Every row gives one point. Each copy is the shape, with its points in the same order, turned, moved and blurred by noise. Say if it was mirrored as well.
In the rows, 128 means zero.

Shape (8 x 3):
[[159 169 129]
 [120  98 126]
 [117 121 113]
 [104 121 161]
 [138 129 119]
 [124 142 108]
 [ 87 139 149]
 [ 53  94 216]]
Copy 1, 8 rows:
[[ 87 151 157]
 [154 136 122]
 [130 131 116]
 [152 107 146]
 [125 147 130]
 [111 130 121]
 [135  88 142]
 [206  52 178]]
Copy 1 is: only turned
Copy 2, 8 rows:
[[184 152 137]
 [122 113  95]
 [128 131 116]
 [136  88 122]
 [148 138 112]
 [133 146 133]
 [127  90 143]
 [125   7 115]]
Copy 2 is: only turned
Copy 3:
[[145 187 126]
 [106 119 150]
 [110 133 129]
 [152 111 150]
 [117 150 134]
 [121 148 112]
 [158 108 122]
 [180  45 180]]
Copy 3 is: mirrored
Copy 4, 8 rows:
[[141 151 170]
 [125 106 101]
 [129 102 127]
 [ 87 116 118]
 [141 123 127]
 [137 107 146]
 [ 84  95 139]
 [ 16 100  86]]
Copy 4 is: mirrored

Shape, 9 rows:
[[106 133  72]
 [123 133 161]
 [117 134 139]
 [191 172 103]
 [ 78  77 118]
 [159 134 205]
 [165 178 159]
 [108 161 112]
 [122  97  88]]
Copy 1 (9 x 3):
[[107 174  69]
 [137 144 156]
 [134 150 134]
 [157  97  69]
 [ 76 189 144]
 [160 101 185]
 [183 105 120]
 [151 167  98]
 [ 85 152 102]]
Copy 1 is: only turned
Copy 2 (9 x 3):
[[110 100  80]
 [120 143 150]
 [120 138 134]
 [123 193  73]
 [154  77 145]
 [135 198 184]
 [101 207 131]
 [ 83 128 106]
 [158 103  94]]
Copy 2 is: only turned
Copy 3 (9 x 3):
[[120  72 136]
 [164 159 133]
 [155 133 131]
 [220  74 147]
 [ 94 145  95]
 [209 190 133]
 [217 141 159]
 [145 110 166]
 [127  97  94]]
Copy 3 is: mirrored

Shape, 9 rows:
[[149 119 135 101]
 [164 149 150 154]
 [109  87 173 185]
 [118 133  76 234]
 [ 93  66  87  52]
 [104 150 157 136]
 [162  97 130 167]
 [125 126 142 148]
 [119 114  90 167]]
Copy 1:
[[149 144 154 134]
 [106 104 175 153]
 [108  56 131  77]
 [ 22 101  92 132]
 [193 196  88  88]
 [143  79 127 155]
 [ 93 123 159 102]
 [119 103 134 122]
 [ 87 136 103 116]]
Copy 1 is: mirrored
Copy 2, 9 rows:
[[126 137 141 100]
 [176 162 124 128]
 [190  79 110 153]
 [147 148  77 232]
 [ 42  80 151 108]
 [163 126 170 147]
 [154 132  83 133]
 [156 125 132 142]
 [120 131 103 180]]
Copy 2 is: only turned
Copy 3 (9 x 4):
[[131 131 150 144]
 [158 100  97 169]
 [ 84 131  43 157]
 [166 100  23  93]
 [ 79 172 179  69]
 [102  81 111 153]
 [148 153  73 147]
 [120 120 101 141]
 [141 113  82  89]]
Copy 3 is: mirrored

Shape (8 x 4):
[[114 161 139 168]
 [129 116  69 201]
 [118  71  95 105]
 [148 164 134 103]
 [151 120 135  90]
 [169 234 144  99]
 [122  89 118  92]
 [114 150 105 100]]
Copy 1:
[[102 152  92 144]
 [139 216  87  92]
 [159 152 172  82]
 [ 99  95 109 101]
 [136  93 137  95]
 [ 48  64  67  99]
 [148 125 168  95]
 [ 91 129 141  93]]
Copy 1 is: mirrored
Copy 2, 8 rows:
[[172 122 147 119]
 [181  91  74 161]
 [ 80  97  77 119]
 [113 170 145 130]
 [ 80 142 131 131]
 [142 229 176 136]
 [ 76 113 104 113]
 [118 158 106 101]]
Copy 2 is: mirrored
Copy 3, 8 rows:
[[134  98 159  98]
 [166  89 150 177]
 [ 76 137 117 192]
 [106 120  88  88]
 [ 91 145  97 121]
 [126  85  62  35]
 [ 72 138 104 156]
 [ 81  91 111 122]]
Copy 3 is: mirrored
Copy 4, 8 rows:
[[152 138 124  97]
 [189  82 105 149]
 [ 93  69 128 146]
 [ 95 161  92 123]
 [ 77 138 108 153]
 [111 232  46 102]
 [ 68  93 126 141]
 [ 97 121  90 107]]
Copy 4 is: mirrored

Shape:
[[133 206  78 134 141 116]
 [100 131  81 120 130 142]
 [126 124  82 144 133 112]
 [111 106  98 149 121 142]
 [126 113 146 138 113 141]
 [156 168 221 116 164 128]
 [110 200 143 126 132 127]
 [102 124  99 126 116  86]
 [110  98  96 147 117 128]
 [108 144  86 150 204 101]
 [127 133  96  93 133 129]
 [237 132 204 150 114 119]]
Copy 1, 12 rows:
[[167 163  55 108 129 105]
 [132 121  76 146 175 130]
 [143 117  71 162 133 133]
 [131 107  94 154 153 164]
 [114 106 131 138 127 151]
 [136  93 173  72  78  96]
 [154 157 125  92 131 104]
 [139 136 100 184 141 115]
 [127 109  95 170 146 161]
 [204  88  76 147 143 104]
 [111 112  80 138 151 105]
 [ 96  93 134  94   7 146]]
Copy 1 is: only turned
Copy 2, 12 rows:
[[174 107 120 193 164 193]
 [116 110 129 126 168 184]
 [124 110 100 141 150 156]
 [ 93 124 117 121 135 167]
 [126 147 129 121 104 141]
 [194 177 171 165 115  82]
 [187 165 146 167 146 172]
 [147 119  86 106 158 164]
 [106 117  95 111 136 162]
 [123 132 102 172 215 129]
 [145 108 147 124 155 161]
 [181 111 120 173  40  64]]
Copy 2 is: only turned

Shape (10 x 6):
[[134 111 150  74 116 135]
 [173 137  98 163 132 146]
 [127  75 159 128 121 122]
 [142  84 120 164 120 100]
 [180 137 160 124 113 138]
 [129 133 121 161  87 122]
 [168 126 159 150 128 121]
 [128 144 148   7 132 101]
 [131 122 162 163 135 119]
 [128 139  83 150 129 158]]
Copy 1:
[[ 93 113 151 131 166 161]
 [136 133 101 106  77 147]
 [133  86 118 103 170 124]
 [129  87 103  93 125 103]
 [111 141 139  81 128 166]
 [135 116 151 111 102 109]
 [128 144 114  80 137 138]
 [ 34 126 170 163 197 162]
 [148 139 116  98 150 108]
 [149 125 129 152  89 147]]
Copy 1 is: only turned
Copy 2:
[[155 166  77 120  97 115]
 [ 83 110 110 179 146 128]
 [118 151 104  86 121 129]
 [ 80 121 128 108 115 115]
 [131 121  59 141 148 114]
 [130  92 129 131 124 133]
 [107 123  83 125 163 107]
 [197 197  74 138  83  57]
 [118 128 123 104 165 113]
 [108 130 138 186 127 147]]
Copy 2 is: only turned
Copy 3 (10 x 6):
[[131 174 102 107 157  80]
 [116  85  83 111 121 138]
 [133 140 158 123 145  93]
 [140  90 145 132 121  98]
 [130 135 104  62 131 118]
 [143 124 116 125  85 122]
 [142 114 128  85 135 130]
 [179 203  62  97 186  52]
 [155 123 141 117 135 143]
 [114 113  73 149 117 134]]
Copy 3 is: only turned
Copy 4 (10 x 6):
[[139 109 150 143  77  97]
 [154 102  93 105 142 149]
 [125 120 155 142  78 158]
 [100 113 137 117 120 174]
 [157  79 122 157 116 133]
 [118 132 108 155 141 142]
 [154  88 139 148 130 162]
 [139  96 193 139  88  27]
 [149 126 157 144 129 169]
 [148 147  91  97 131 132]]
Copy 4 is: only turned

Shape (12 x 8):
[[135 183 181 187  94 126 120 109]
 [131 132 157  98  90 140 138 141]
 [145 108 115  73 143  27  75  59]
 [134  81 115 182 187 191 160 172]
 [135 172 112 112 138 103 146 128]
 [ 95 130 124 154  95  97 114 107]
 [166  55  92  80 171   8 117 134]
 [126 165 189 151  96 117 171 103]
 [ 90 152 161 149 114 110 142 152]
 [123 159 161 120 116 121 113 175]
 [171 104 129 188 156 156 141 162]
 [167 106  93 160 121 161 169 196]]
Copy 1 (12 x 8):
[[185 129 102 159  65 144  79 111]
 [122  95 116 113  94  93  99 158]
 [175  61 191  88 164 113 174  82]
 [ 95 174 153 221 106 111 142 209]
 [129 150 158 100 129 135 103 122]
 [151 100 101 145 138 149 125 121]
 [153  87 217  78 168 141 227 163]
 [144 100 121 138  47 153  88 119]
 [137 103 121 147 115 161  82 160]
 [162 117 131 123 116 119  74 176]
 [143 172 142 185  85 115 147 187]
 [113 191 114 137 101 115 150 220]]
Copy 1 is: mirrored
Copy 2:
[[131 212 154 156  84 130 142 113]
 [169 130 146 127 122 163 115  86]
 [ 76 141 175  15 167 126 166 118]
 [115  70  70 200 124 135 137 162]
 [136 149 148 110 110 186 146 163]
 [124 155 136  95  88 106 114 125]
 [122  76 116  17 175 115 209 158]
 [144 171 178 159  64 144 159 100]
 [143 157 112 127  67 160 130 109]
 [159 164 103 123 118 175 138 104]
 [129 118 102 186 146 106 159 161]
 [187 101 106 172 135 127 123 176]]
Copy 2 is: mirrored
Copy 3:
[[178 114 100 209 159 120 108 100]
 [141 139 117 124 195 128 139 103]
 [ 48 121  90 135 128  46 160 194]
 [155  88 127  79  74 181 131  42]
 [109 154 110 160 141 131 178 105]
 [111 145 103 160 136 129  90 131]
 [ 76 141  65  58  83  91 186 203]
 [178 156 104 173 161  94 125  87]
 [136 152  71 152 155 142 114  86]
 [138 123  70 145 179 157 151 101]
 [179  86 123 114  88 163 141  94]
 [175 130 145  93 113 205 160 101]]
Copy 3 is: mirrored

Shape:
[[150 118 149 128  91 134 131 137]
 [ 84 151 182  82 138 154 114 126]
 [ 76 106 126 205 146 133 162 193]
 [156 186 138 143 138 113 167  83]
 [131  77 160 131 124 142 137 136]
 [106 106 143  61 150 115 142 187]
 [127  78 140  88 197 145 138 120]
 [127 104 215 120 104 209 135 181]
 [118 163 161 179 116 137 112 147]
 [150 119 139  86 106 124 170  45]
 [143 144  65 184 158 179 153  82]]
Copy 1:
[[142 123 118 109 104  96 139 156]
 [120 143  62  87 152 170 150 187]
 [ 74 107  56 141  73 118  65 110]
 [185 114 137 107 100 191 112 134]
 [112  95 105  86 133  97 120 141]
 [125 106  53 154 185 116 138 153]
 [122  60  76  90 187 146 140 114]
 [120  87  54  70  97  75 137 217]
 [110 133 107 121  69 154 114 173]
 [200 138 135  57 155 137 140 110]
 [141  89 113  95  53 180 150  56]]
Copy 1 is: mirrored
Copy 2 (11 x 8):
[[129  89 154 153 120 107 103 135]
 [ 99 106 183 170 101 167 176 118]
 [ 70  34  86 142 124 146  89  58]
 [120 172 150 155 135  88 120  75]
 [106  68 126 158  80 104 122 131]
 [114  75 163  92  58 159 143 112]
 [110  98 112 128  51 106 187 113]
 [ 96   9 204 185 102 108 146 125]
 [ 70  93 145 162 167 128 112 108]
 [177 163 145 187  75  89 130 121]
 [152 114  61 167 171  84 156  64]]
Copy 2 is: mirrored
Copy 3 (11 x 8):
[[110 146 142 114 126 131 144 156]
 [107 135 125 153  73 156 139  77]
 [128  66  60 149 102  77 134 181]
 [ 81 182  97 143 175 120  96 116]
 [115 107 131 124 106 157 125 173]
 [113  77 180 173  98 123 129 111]
 [117  80 133 171 128 191  90 127]
 [101 134 132 161  52 167 199 180]
 [135 167  82 132 107 104 143 146]
 [ 50 147 140  95 166 179  98 112]
 [114 118  38 132 216 154 136 136]]
Copy 3 is: mirrored

Shape, 15 rows:
[[188 131 160  54 169  96 157  68 164]
 [127 101  69  69 102 146 160 128  89]
 [135 115  64  78  99 160 169 164 110]
 [102 130 140  57 110 165 165  57 129]
 [118 126 180 109 126 146 160 135 161]
 [109 130 127 160 130 124 184  66 111]
 [165 199  94 144  94  72 107 138  97]
 [185 108  81 102 162 176  74 170 132]
 [ 93 109 168 168 106  75  90 160 149]
 [178 108 103 139 113 119  79  97 167]
 [196 143 116 165 166 137 104 109  74]
 [182 117 178  94  85  89 181  65  70]
 [160 101  85  57 127  72 152 104 158]
 [158 134 136 135 128 112 125  89 183]
 [ 98 146 102 147 178 129 105 161 150]]
Copy 1, 15 rows:
[[228 138 150  77 129 125 131 145  94]
 [139  93 130 139  83 146 203  94 168]
 [133 121 124 142  78 170 188 102 199]
 [177  55 195 116 100 137 148 120 149]
 [139 115 155  89  85 163  94 158 148]
 [151  42 117 140 110 192 124 138  99]
 [ 93 156 129 152 176 201 176 106  92]
 [131 184 106 170 104 107 182 184 175]
 [ 55 141 128 131  84 149  77 127  88]
 [143 163 139 198 103 132 138 152  84]
 [118 122  90 147 153 157 190 201  94]
 [164  97 156  61  97 182 193 131  48]
 [197 149 125 129 102 127 155  71 110]
 [163 143 147 156 111 162 104 151  91]
 [ 97 130  94 158 141 139  90 153 168]]
Copy 1 is: mirrored
Copy 2 (15 x 9):
[[220 116  47 164 166  91 117 114 145]
 [111  56  90  79 119 127 124 149 130]
 [ 97  45 101  99 126 158 157 150 145]
 [181 110  36  76 134 165 111 107 130]
 [181 119 103 126 122 158 155  64 156]
 [171 102  97 119 103 140 130  83  53]
 [ 66 161  98 177 116 101 177 138  91]
 [133 126 180 116 163 119 128 190 167]
 [113 164 156 164  82 121 113  40 145]
 [148 155 133 173 103 141  84 162 135]
 [160 162 149 127 127  79 160 170  75]
 [175 116  21 117  68  62 153 117 110]
 [130  64  66 166 145 105  94 123 155]
 [176 146 105 178 123 153 116 114 123]
 [118 127 182 144 172 144 135  86 112]]
Copy 2 is: only turned
Copy 3, 15 rows:
[[169  47 175 136 148  44 136 160 142]
 [ 92 130 149 107  56 103 106 120 148]
 [ 83 152 165 133  66 117 105 122 173]
 [146 116 203  84  99  81 144 106  91]
 [113 124 172 163 160  96 167 106 117]
 [140 153 124 110 131 106 154 169  77]
 [183 127  65 143 133 157  92 121 169]
 [ 83  69 154 135 104 175 156 143 218]
 [111 122  59 167 165 118 198  75 128]
 [158  85 109 140  97 133 202 145 178]
 [135  75 107 134 129 190 132 191 134]
 [172  80 128 173  88  80  96 141  56]
 [140  91 125 122  92  35 133 140 186]
 [172 106 134 147 143 100 189 147 151]
 [ 86 129 114 103 178 145 170 129 180]]
Copy 3 is: only turned
Copy 4:
[[126 138 200  42  76  82 149 134 173]
 [185 124 109  62 111 179 150 112  87]
 [195 115  79  78  95 158 144 129  88]
 [123 164 146  62  72 135 132  47 122]
 [ 85 106 120 118  70 118 132 121 139]
 [125 130 159 134 132 112 192  63 115]
 [155 203 115 138 155 119 166 195 116]
 [209  96 101 103 133 143  79 166 171]
 [ 71 108 152 172 141 143 105 174  91]
 [188 136 187 152 111 130  99 156 139]
 [173 133 136 143 166 139 162 140 207]
 [106 179 184  89  87 180 218 126 152]
 [166 131 184  47  92 113 144 160  89]
 [137 132 177 140  90  91 119 141 138]
 [134  91 101 134 168  84  95 143 119]]
Copy 4 is: only turned

Shape:
[[ 68 133 112 113 157 194 163 158 169]
 [ 79  90 129 137  77  87 154 106 107]
 [ 83 162 118  78 165  85 146 126 203]
 [129 113  79 108  86 176  58 209  93]
 [ 75 153 140 137 132 190  87 150  88]
 [135 137 172 129 132 176  97 125 136]
 [128 192 145 153  90 146 109 169 152]
 [152 103  90  96 135  74 120 171  91]
 [187 108  90 156  83 123 138 115 157]
 [172 184 129 129  52  92 118  96  84]
 [ 98 115 115 105 152  88 151 166 165]
 [177 101  88 173 125  91 116 106  92]
 [111 115 109 180 114 193 100 104 170]]
Copy 1, 13 rows:
[[137 154 147 133  66 144 111 159 212]
 [158 130 127 149 130 143 203  77 132]
 [195 207 115 107 110 134  98 156 131]
 [ 28 164 152 211 125 100 161 168 154]
 [ 46 157 145 107  91 126 167 135 185]
 [ 78 112 136  94 134 139 122 155 155]
 [ 66 147  78 132  96 170 126 162 125]
 [115 158 159 185 119  77 139 113  78]
 [119  95  83 190 160 129 104 107 128]
 [ 90 108  40 129 140  98 179 115  80]
 [166 179 154 154  99 140 116 130 116]
 [ 95 114 113 164 153  93 116  49 104]
 [ 85 130 109 138 150 162 107 110 215]]
Copy 1 is: mirrored
Copy 2 (13 x 9):
[[168 142 160 135 124 135 159  11 161]
 [150 160 113 141 175  97  69 119 184]
 [123  43 165 145 131 108 121  56 171]
 [141 169  60  39 169  98 170  55 102]
 [164 168  99 124 153 131 112  25  77]
 [145 147 113 138 110 145 139  91  84]
 [182 111 140  69 140 152 115  92  92]
 [113 116 113 108 209  53 161 114 130]
 [107 162 162  72 136 117 136 155 147]
 [149 132 135  79 140  65  60 162  77]
 [136  86 142 137 178 111 151  80 177]
 [ 81 172 152 110 196  97 121 149 112]
 [110 187 143  97 114 180 116  68 132]]
Copy 2 is: mirrored

Shape:
[[ 76  89 157  93 148 109 141 161 117  84 125]
 [123 105  87 123 127  49 127 152 135  90 105]
 [107 165 151 112 123  99 187  60 150 142 188]
 [109 101 129 135 103 163 155 143 150  80 171]
 [166 151 106  54 144 121 125 156 170 135 158]
 [104  80  64 122 156  67  82 181  93  71 170]
 [ 74 186  69 113 175 123  95 165 103  59 200]
 [161 121 110 116 134 128  70 120  86 149 129]
 [173 170 129 130 149 171 108 177  81 177 112]
 [ 60  60 135 116 109 106 166 124 173 167 122]
 [123  92  98  78 157 140 192 112 166 140 136]
 [163 167 155 144  95 147 119 130 131 152 178]
 [ 83  66 146 167 111 139 114  69 188 125 114]
 [150 118  54  58  59 115 122  62 163 158 113]]
Copy 1, 14 rows:
[[136  82 110 148 127 165  83 102 117 106 185]
 [168 150  97 155  82 123 125  77 151  93 158]
 [108  85 128  43  78  83 101 165 120 105 113]
 [171 131 152 115 146 132  99 150  84 117 170]
 [160 112 149 147  61 158 145 187 146 120 126]
 [218 136  45 185 125 134 131 130 138  78 188]
 [216  65  79 184  93  84 143 174  79 129 172]
 [143 141  80 165 156 134 135 166 171 147 100]
 [106 125 113 221 146 130 121 192 113 152  62]
 [140 101 146  84 143 165 112  69 129  53 119]
 [134  94 186 123 116 126 126 155 165  71 145]
 [137 157 125 116 113 130 117 188  83 153  78]
 [124 131 138  64 187 121 160  71 116 122 148]
 [192 134 170  91 103 106 137 116 231 125  78]]
Copy 1 is: mirrored
Copy 2, 14 rows:
[[183 104  96 186 157 132 181 156 153 162 117]
 [178 127 127 150 149 158 173 149 120  95  72]
 [120  78 161 133 120  95 178 137 123  98 210]
 [130  61 109 140 182 101 129 140 129 154 128]
 [105 174 162 181 177 113 139 109 109 128 134]
 [195 111 121 162 128 127 148  83 102 141  32]
 [160 123  88 113 143  90 169  25 124 173 105]
 [126 157 152 158  92 153  98 129 140 144 101]
 [129 195 147 109 113 124  80 152 171 191 128]
 [198  87 117 209 145  98 124 204 113  77 149]
 [151 113 171 195 192  81 142 143 166 101 154]
 [ 92 121 150  99 125 125  99 149 106 164 166]
 [130  69  74 180 107  96 109 206 139  81 119]
 [101 113 164 167 162 184  92 116 128  31 146]]
Copy 2 is: mirrored
Copy 3:
[[102 125 132 175  85 154 134 158  93 189 138]
 [143 122 206 148  58 166 121 103  83 156 130]
 [156  98 126 124 117 139 207 153 129  70 148]
 [ 65 165 127 140  91 155 132 136 115 111 167]
 [116 134 188  53 131 155 166 133 119 168 159]
 [100 173 181 137  41 178 141 102  73 183  60]
 [ 81 167 121 126 106 177 204  45 102 177  81]
 [134 146 161  83 123 103  96 121 102 144  76]
 [129 185 175 108 198  79 107 111 120 163 116]
 [124 106 170 172  62 148 122 191 184 128 149]
 [109 109 177 120 137 203 135 178 145 121 150]
 [126 178 142  88 128  75 152 124 121  97 152]
 [140 124 104 139  52 151  68 149 170  88 148]
 [103  46 213  50  95 135 109 124 142  85 127]]
Copy 3 is: mirrored
Copy 4 (14 x 11):
[[144 115 103  86 108 119 106 110 123  65  62]
 [101 106 113 130 171  94  46 130 125  97  88]
 [108 152 170  87  84  90  98  85  66 121 179]
 [ 94 104  88 115  57 122 118 149 125  98 126]
 [139 148  88  85 163  83 133 166 108 107 170]
 [ 66  86  72 133 191 154  85 122 119  36  88]
 [ 46 187  45 132 152 136 122  90 130  42 140]
 [131 126 139 143 173 182 128 151 133 112 145]
 [137 151  91 132 175 172 172 139 138 191 123]
 [183  83 111 131  75 101  69 123  53 105  92]
 [139 117 128 118 105  52 153 151  76  92 110]
 [114 130 115 105 102 158 120 133 118 163 190]
 [170  72 157 183  46 121  72 125 131  94 139]
 [144 155 171 151 133  96  64 235  69 103 153]]
Copy 4 is: only turned

Shape, 14 rows:
[[149 111  94 140 110 107 102  83 121 174 107]
 [152 106  75 124 128 114 139 136 169 126 134]
 [180 153 129 124 119  81 142  85 109 100 181]
 [155 118 135 117 135 111 129  69  80 130 163]
 [164 140  64 105 208  80  80 148 128 106  52]
 [249 159 123 144  94 170 123 144  98 137  79]
 [ 96 140  79 129 100  92 147 113  87 163 100]
 [114 170  85 142 158 158 157 141 111 159 111]
 [115 103  92 163 119  98  86 190 126 151 135]
 [108 150 113 180 131 124 117 127 163 156  88]
 [172  73 199  37  66 150 138  96 159 154  90]
 [160 211 132 133 149 158 125 104 169 162 144]
 [ 94 181  54 167  82 179 126  68 110 121  89]
 [148 114 124 112 171 102 145  96 148 115 105]]
Copy 1, 14 rows:
[[144 145 153  79 124 149 145  79 159  86 156]
 [147  89 117 125  84 130 126  94 140 105 120]
 [140 135 117 137 111 184  69 107 100  92 193]
 [159 152 146 101 117 165  74 123 139 103 188]
 [ 83  30 158  83 137 188 108 115 191  80 103]
 [115 125  96 140  79 213 154  77 228 141 200]
 [160 122 213 132 127 152 148  86 128 104 145]
 [182 100 164 137  98 196 163 148 159 119 119]
 [ 96 152 161 129  89 134 135 105 154 101  69]
 [127 114 144  99 112 166 204 125 124 108 126]
 [156 132  82 100 175  82 131  80 186 208 201]
 [167 121  68 130 133 206 177 144 130  92 146]
 [168 106 181 156  98 144 214 145 164  59 204]
 [137  72 131  73 117 157 106 125 130 124 153]]
Copy 1 is: only turned
Copy 2, 14 rows:
[[190 145 118 121 143 114 122 135 169 159 106]
 [165 138 139 127 158 119 161 132 114  91  94]
 [178 132  81 137  65  80 118 127  96 103  91]
 [169 149  94 137  67 126  90 141 128 129 102]
 [217 118  97 187 221 150 118 129  65 136 141]
 [146  67  24 107 161 120 118  83 171  98 128]
 [187 148 161 158 124 114 115  65 154 151 113]
 [134 160 116 141 146 157 147  53 115 142 125]
 [167  86 172 138 138 133 181 128 127 149 143]
 [143 162 128 131 168  93 165 105 135 160 158]
 [136 132 137  38 148  99  21 155 164  64 136]
 [127 165  64  73 137 103 143  85  81 154 118]
 [100 161 109 176 162  85 124  58 167 182  67]
 [173 177 108 144 147 119 108 144 100  96 136]]
Copy 2 is: mirrored
Copy 3 (14 x 11):
[[173 128 140 149  65  62 167 138 140 150 143]
 [125 127 102 126  67 117 148 143 158 173  96]
 [180  76 101 164 128 154 154 125 144  96 105]
 [155  85 128 177 115 110 186 109 111 120 116]
 [134 129 121 185 138 107 161 177 228 222 172]
 [155 198 100 204  81 121 124  91 178  91 172]
 [149 124 191 126  68 122 175 156 138 136 153]
 [110 164 133 110 105 148 155 136 120 160 172]
 [135 167 163 173  83 111 133 188 120 193  78]
 [131 162 117 114  93  86 129 190 127 154 151]
 [ 90 131 140 135 101  20 153  55 184  70  88]
 [164 148  77  93 154 109 115 113 122 136 154]
 [143 105 150 114  49 114 109 142 107 141 228]
 [110 109  91 138 117  95 192 154 167 138 125]]
Copy 3 is: mirrored
Copy 4 (14 x 11):
[[159 142 140 135 129 140 124 114  67  98 150]
 [144  82 125 117 151 172 119 117 119  89 106]
 [180 150 113 103 118 209 120 161 125 161 115]
 [157 165 110 159 108 182 124 145 115 149 139]
 [149  80 116 109 108 108  36 181 135  52 152]
 [ 80 177 121  60 184 143  55 115 102 144 152]
 [193 167 110 136 161 119 150 125 114  71 131]
 [144 151 116 114 147 126 120  86 185  74 144]
 [164  91  87 121 134  88 116  89 104 107  82]
 [142 113 142  84 122  96 154  99 126  89 147]
 [ 56 145 200 180 189 149 154 184  80 149 100]
 [131 156 193  77 104 159 114  90 173 128 126]
 [127 201 110  71 114 157 173  92 113  28 149]
 [137  95 139 135 127 159 127 171 139 111 155]]
Copy 4 is: mirrored

Shape:
[[123 112 177 141  57 130 107 133 112 209 121 139]
 [149 133  92 129 127 100 149  84 158 141 138  79]
 [138 152 140  86 142 147 136  52 105 104 107  69]
 [133 172 141 147 122 133 136 128 130  90 175 139]
 [135 164 142 105 148 174 120 133 163 133 139  69]
 [175  53 140 154 125 163 158  89  85 154 147 174]
 [122 156 142 179 149 181  95 128 141  95  77  90]
 [178 131 140 129 114  55 131 151  82 126 119 180]
 [156 159 166 149 107 225 139 124 116 123  36 154]
 [128 148 115 131  91  84  99 150  82 119 180  98]
 [142  87 167 142 103 121 168 116 138 158 140 113]
 [116  86 166 107  90 121 183 165 133 110 174 158]
 [163 158 140 136 203 212 179 188  14  69 124 114]
 [128 158 159 127 169 119 134 107 122 137 173 160]
 [164  59 101 103 159 186 185 171 197 116 171 176]
 [128  53  37 127 166 125 123 191 123 128  89 119]
 [119 124 144  59 150 162 138 127 201 139 144 122]
 [169  99 158 126  81  87 110 118 125  99 146  65]]
Copy 1, 18 rows:
[[169 130 136 201 150 192 128 175 165  78 162  72]
 [124  90 126 139 125 105 146 113 152 158 121  58]
 [124 121 147 132  32 112 101 140 173 167 126  86]
 [ 67 138 132 151 116 157 134 102 125 126 149 123]
 [ 78 140 138 146 132 112  89 142 194 141 105  91]
 [195 194 174 186 120 124 156 118 100 127 158  92]
 [ 96 102 176 158 133  96  56 145 173 130 175 139]
 [149 128 143  99 139 207 157 160  78 142 168 110]
 [144 138 242 162 112 161  36 124 174 114 167 113]
 [ 92 129  61 142 128 172 141 148 130 144 190  88]
 [150 141 157 181 139 143 182 144 166 137 137  93]
 [137 174 134 159 151 186 191 107 168 135 132 148]
 [ 84 229 181 151 101 161  42 139 120 249 170 155]
 [ 97 140 132 162 105 150 131 145  95 122  91 132]
 [152 206 165 130 206 102 144  53 149 143  82 141]
 [201 131 100 111 209  98  84 117 136 201 155 132]
 [128 145 130 127 135 125 114 116 196 117  55 122]
 [113 135 120 108 119 124 187 170 179 138 189  79]]
Copy 1 is: only turned
Copy 2 (18 x 12):
[[152  74 101  98 177 143  99  71 123 102 188 156]
 [116 159 106 154 100  85 121  88 127  67 115 107]
 [195 180  91 176 127 127 116  91 107 119  84  89]
 [127 156 134 125 109 100  95 139  86 146 169  86]
 [172 150 101 130 139  65 123 149 146 131 113 110]
 [129 103 135 139  68 167 102  61 104 156 138 187]
 [197 213 142 134 143 108  80 146 160 115 156 144]
 [ 77 118 162 178 153 184 115 119  92 109 174 115]
 [183 203 135 128 181 146 107  82 161 201 168 167]
 [117 130  99 137 135 128 109 159  47  70 162 112]
 [150  99 128 128  95 121 142  79 133 107 162 129]
 [123  93 133  84  84 159 169 125 107 141 174  99]
 [186 197 187 167 131 131 163 183  45 207 114 184]
 [130 109 169 136 120 110  76 116  94 143 118  91]
 [ 73 119 141  84  43 118 155 144 180 185 112 152]
 [ 91 173 147 103 108 171 150 172 155  62  87 201]
 [140 113 108  99 117 102 131 136 181 149  86  81]
 [153 126  76 182  96 139 135 132 119  69 185 105]]
Copy 2 is: only turned
